Rows are points. Each copy is the shape, with its points in the same order, stretched, turned, moved and blurred by noise. Some copies are also mirrored. Which?

Shape, 6 rows:
[[  6   1]
 [-32 -21]
 [-34 -30]
 [  9   5]
 [ 13  51]
 [ 28  -8]]
Copy 1 (6 x 2):
[[-23 -11]
 [  7  42]
 [  9  53]
 [-22 -14]
 [ 16 -61]
 [-59 -17]]
Copy 1 is: only turned
Copy 2, 6 rows:
[[ -2   6]
 [  0 -44]
 [ 10 -44]
 [ -9   6]
 [-40  42]
 [ 18  27]]
Copy 2 is: only turned
Copy 3, 6 rows:
[[-13   2]
 [-21  42]
 [-30  46]
 [-13  -6]
 [ 43 -22]
 [-39 -22]]
Copy 3 is: only turned

Shape, 10 rows:
[[  1 -37  20 -37]
 [ 21   9   9  19]
 [ 53  11 -47   8]
 [-29  19 -29  30]
 [-26  16 -32  24]
 [-28  -7  19 -49]
 [  2  -3  21   0]
 [-25 -83  15 -15]
 [-15   8 -64  28]
 [ -1   6   7  12]]
Copy 1:
[[ 38  27  23  10]
 [ -8 -12 -19   7]
 [  9 -26 -36 -43]
 [-48  -3  -9 -32]
 [-46   0  -5 -33]
 [ 16  13  51   0]
 [  3   4  -2  11]
 [ 40  87  -5  24]
 [-40   0 -18 -57]
 [-13  -5 -10   2]]
Copy 1 is: mirrored
Copy 2 (10 x 4):
[[ 14  57 -33  36]
 [-10 -20  -9  13]
 [ 39 -69   1  27]
 [ 14 -20  -5 -28]
 [ 21 -22  -3 -24]
 [  6  74   4   6]
 [-10  20 -15  14]
 [ 25  74 -90  38]
 [ 47 -48 -10 -18]
 [ -4   2  -9   2]]
Copy 2 is: mirrored
Copy 3:
[[ 21  16 -36 -36]
 [  3 -49  -6  -3]
 [-42 -76  -3 -32]
 [-30  -3  35   6]
 [-41  -4  26  -8]
 [  3  32 -39  -6]
 [ 14 -15 -17  -8]
 [ 22  58  -7 -60]
 [-61 -11  31 -20]
 [  7 -14 -10  -9]]
Copy 3 is: only turned
Copy 4:
[[-11 -19   5  15]
 [ 30 -26 -13  -4]
 [ 24   1 -40 -32]
 [ 39  -4  16 -34]
 [ 36  -4  11 -31]
 [-16 -34  17  -9]
 [ 19 -27  -1   0]
 [ -8  11  22  40]
 [ 36  15   2 -37]
 [ 24 -22   1  -9]]
Copy 4 is: only turned

Shape, 11 rows:
[[-21 -28 -18  12  21   4]
 [-15  67 -43 -33  15 -45]
 [ -4  29  23 -28 -20  -5]
 [ 18  45 -41   4   3 -41]
 [ -7 -12  16 -51 -15   0]
 [-58 -30 -26  14   6  16]
 [-29 -12  -5  -6  31  30]
 [-27 -18 -23  -7   4  15]
 [ 12  14  35   3 -26   3]
 [ 17  36  10 -18 -40   6]
 [ 14  17  50  19 -38 -19]]
Copy 1 (11 x 6):
[[ 33 -26   2  11  -8  34]
 [ 31   5 -12  15  -9 -82]
 [-23   5 -10 -36  14 -33]
 [  3   2   1  44 -29 -52]
 [-14 -22  -5 -28  44 -16]
 [ 62 -43  12 -19 -25  24]
 [ 38   2  -1 -21   7  33]
 [ 35 -23  14 -11  -3  10]
 [-41   5  -5 -24  -5  -3]
 [-39  19  15 -27  -5 -45]
 [-57  -5 -22 -14 -16  -9]]
Copy 1 is: only turned
Copy 2 (11 x 6):
[[-24  21  13  -2 -16   7]
 [-21 -80  12  17  12 -56]
 [  8  -6 -20 -31  37   9]
 [-27 -76 -17  17  -5 -38]
 [ 26  29 -12 -22  26  12]
 [-16  34  26 -31 -26  15]
 [-34  31  16 -11   5 -11]
 [-12  18   5 -18 -13  -4]
 [  0   5 -38 -37  30  30]
 [  3 -23 -50 -38  23  -3]
 [  9  -3 -40 -43  35  61]]
Copy 2 is: mirrored
Copy 3:
[[ 39 -19 -28  23 -11  16]
 [-49 -71  28  51  -7 -37]
 [-11 -19  23 -22  17 -61]
 [-67 -35  22  52  16   0]
 [ 40 -28  45 -32  18 -37]
 [ 40 -41 -58  -4 -31   6]
 [ 48  -6 -25   8 -43 -12]
 [ 27 -25 -12  -5 -25   4]
 [-17  10   5 -24  29 -42]
 [-51   2  33 -37  10 -42]
 [-29   4 -10 -20  64 -55]]
Copy 3 is: only turned
